Each row is a point. The points of each table are mixes of a few directions, plus a little noise. Count the directions of each table, and those that both share. Where both have some left over, give the other angles between the two spaces (their principal angles), to ten degrees, smallest first.
(in the rows, 128 means zero)

First:
[[111  83]
 [105  60]
 [131 132]
 [167 229]
 [133 146]
 [108  73]
 [146 176]]
Second:
[[200 167]
 [ 74  98]
 [183 157]
 [171 153]
 [ 49  84]
 [109 116]
 [110 118]]
Directions: first 1, second 1, shared 0; angles 40

First, 8 rows:
[[116  92 147 154 103 114]
 [111 143  64 156 140 122]
 [103 100  74 206  91 105]
 [140  62 211 145  77 119]
 [ 87 119 183  64 179 108]
 [147 168  90 122 140 144]
 [151 182 141  54 180 153]
 [179 161 112 125 114 160]]
Second (8 x 6):
[[137 127 152 110 130 132]
 [110 130  79 162 124 118]
 [166 124 235  50 136 148]
 [115 129  89 155 124 121]
 [142 126 167  98 133 136]
 [112 131  88 155 126 121]
 [ 83 135   7 216 117 103]
 [158 123 207  71 135 143]]
Directions: first 3, second 1, shared 1

First:
[[116 155 124 132  99 123 171 120 154 151 137  75]
 [108 148 129 111 101 128 180 118 130 137 114  21]
 [ 92 130 141 135 143  69 194 111 142 124 153 119]
 [106 109 126 185 210  80 144  84 155 133 183 170]
 [156 207 146  35  48 184 120 249  81 125  84 115]
 [122  89 134  88 130 135  72 174 110  96  90 162]
 [136 184 126 123 174 157 131 174 115 144 146 101]
 [174  89 107 209 130 138  82  45 143 142 156 224]
 [117 111 117 113 129 138  81 169 163 135 122 149]
 [152  58 130 155 113 127 104  39  86  97  99 141]]
Second, 10 rows:
[[ 67 118 127 110  54 136 128 232  21 196 131 139]
 [ 99 117 118 121 100 116 134 168  43 136 108 198]
 [158 141 188  90 122 116 118 166 130 104 160 155]
 [127 108  84 139 118 162 110  95  96 123  66 103]
 [115 105  96 187 151 100 161  33 182 133 135 110]
 [155 164 102 105 176 166  99 149 145  95  88 131]
 [167  90 163 147 109 127 125  34 195 114 150  36]
 [163 161 112 104 170 170  96 139 156  96  93 111]
 [129 132 189  99  97 101 133 184 108 135 180 158]
 [100 144 101 181 181  84 176  84 205 147 170 139]]
Directions: first 6, second 5, shared 3; angles 60, 90
